Rows are points. The points of each table are mixes of a few directions, plus a little noise. How many directions does each table use, and how many do they share? Where both have some left over, give the other angles between the two spaces (their principal angles), to ten degrees, smallest first.

First:
[[ 2.7  8.5 -7.5]
 [-4.1  0.0  4.8]
 [-3.7 -0.4  4.6]
 [ 3.7 -3.7 -2.6]
 [ 4.2 -6.6 -1.5]
 [-2.8  2.3  2.2]]
Second, 6 rows:
[[ 6.1 -4.2 10.4]
 [-4.4  3.5 -5.0]
 [-3.8  2.8 -5.7]
 [ 0.4 -1.4 -4.9]
 [ 2.3 -1.6  3.8]
 [-0.6  0.8  1.3]]
Directions: first 2, second 2, shared 1; angles 50

First:
[[ 7.2  1.8 -5.5 -4.5 -5.0  1.9]
 [-0.3  6.2 -5.4 -2.7  1.0 -1.6]
 [-6.4  5.9  4.2  3.9  1.7 -2.6]
 [ 0.0 -9.7  9.1  5.2 -1.6  2.2]
 [-2.9 -1.7  3.8  2.9  1.7 -0.5]
 [ 2.4 -2.5 -6.1 -4.7  2.2  0.4]]
Second (7 x 6):
[[-1.9 -1.6 -0.6  0.9 -1.8 -1.0]
 [-0.9  1.3  0.9 -1.8 -0.2  3.7]
 [ 6.3  4.7  1.8 -2.3  5.8  1.7]
 [ 9.3  7.2  2.8 -3.8  8.6  3.0]
 [-4.6 -6.8 -3.2  5.7 -5.1 -8.2]
 [ 0.5 -0.7 -0.5  1.2  0.1 -2.2]
 [-8.9 -4.0 -1.1  0.2 -7.4  3.1]]
Directions: first 3, second 2, shared 0; angles 70, 80

First:
[[-4.5  0.0 -6.9  0.0  2.9  4.6 -4.0 -0.2 -4.1]
 [-7.9  0.2 -5.8 -6.1  4.4  6.7 -7.5 -2.1 -3.9]
 [ 4.9 -0.2  4.9  2.4 -2.8 -4.9  4.7  0.2  3.6]
 [-0.1  0.8 -6.4  5.7  1.0  3.3 -0.4  4.6 -6.4]
 [ 0.1 -3.4  0.4 -0.2 -1.3 -5.0  3.3 -7.7 10.1]
 [ 3.2 -1.2  2.2  3.2 -2.4 -4.2  4.5 -1.3  4.8]
 [ 1.9  4.4  8.2 -5.5  0.4  3.2 -3.0  7.5 -8.3]
 [ 2.3 -0.7  3.6  0.2 -1.7 -3.5  2.7 -1.2  3.8]]
Second:
[[-0.1 -0.4 -1.0 -7.6  3.6  3.9  6.2 -4.5 -1.8]
 [-8.5 -2.2  1.3  0.6 -1.9 -3.1 -4.5  6.7  2.8]
 [ 2.7  0.2  1.0 -5.7  3.8  5.8  2.7 -5.2  9.4]
 [ 4.4  0.7  2.6  3.3 -4.1 -6.6  1.1 -1.1 -6.6]
 [ 7.4  0.4 -5.0 -1.4  1.1  3.9 -1.2 -2.9  1.6]
 [-7.6 -1.7  2.0  2.7 -2.8 -4.4 -4.2  6.4  0.9]
 [-4.3 -1.8 -3.1  1.2 -1.0  0.2 -6.3  5.7  3.1]
 [ 5.8  4.4  1.7  6.9  1.3  0.5  6.4 -4.9 -9.1]]
Directions: first 3, second 5, shared 1; angles 40, 70

First:
[[  4.5   0.9  -0.7   0.6  -2.1  -3.7  10.0   2.5  -9.0  -6.0 -10.1]
 [ -5.8   1.6  -1.8   1.5  -1.7   2.6  -8.7  -1.7   6.7   4.5   7.3]
 [  1.0  -1.3   1.5  -2.7   2.3   0.1   1.6  -0.7  -0.4   0.0   0.3]
 [  6.1  -1.9   2.0   0.3   1.7  -2.0   6.4   2.2  -5.1  -3.7  -6.1]
 [ -4.2   2.6  -2.3  -5.1  -1.8  -1.0   4.6  -2.4  -3.4  -1.0  -1.4]
 [  6.6  -1.3   0.8  11.6  -1.8  -0.4  -4.6   5.6   1.3  -1.4  -3.0]
 [ -5.4   1.5  -1.7   1.5  -1.6   2.3  -8.0  -1.5   6.1   4.1   6.6]
 [ -2.3   1.5  -1.2  -5.7  -0.4  -1.3   6.4  -2.1  -4.4  -1.7  -2.6]
 [ -0.5  -3.5   3.4  -2.0   5.4   3.5  -7.6  -1.9   8.0   5.2   9.1]]
Second, 8 rows:
[[ -2.5   5.7  -4.7   3.8  -5.7  -0.1  -2.8   1.2  -1.4  -1.3  -3.4]
 [  6.8   3.6   5.5   1.6   4.7   2.2  -7.6   2.2   4.2  -2.6  -1.8]
 [ -4.6   2.6   0.4  -0.5  -3.1  -4.0   5.3  -1.2  -0.9  -2.8   0.9]
 [  1.1   6.4   3.0  -3.8   3.6   2.4  -5.2  -1.2   3.2  -1.9  -1.1]
 [  3.3   1.0  -2.7   0.4  -0.8   0.7   1.3   1.6  -4.4  -1.1  -6.2]
 [ -5.6   0.9   0.4   5.6  -4.6  -3.3  -0.6  -0.2   3.7  -0.4   5.0]
 [  2.4 -15.9  -8.8  -7.4   2.8   4.0   7.5  -1.8  -9.5  10.6   0.0]
 [ -0.5  -2.9   6.8   0.6   2.9  -2.6   1.5  -0.6   4.7  -0.8   6.2]]
Directions: first 3, second 5, shared 3
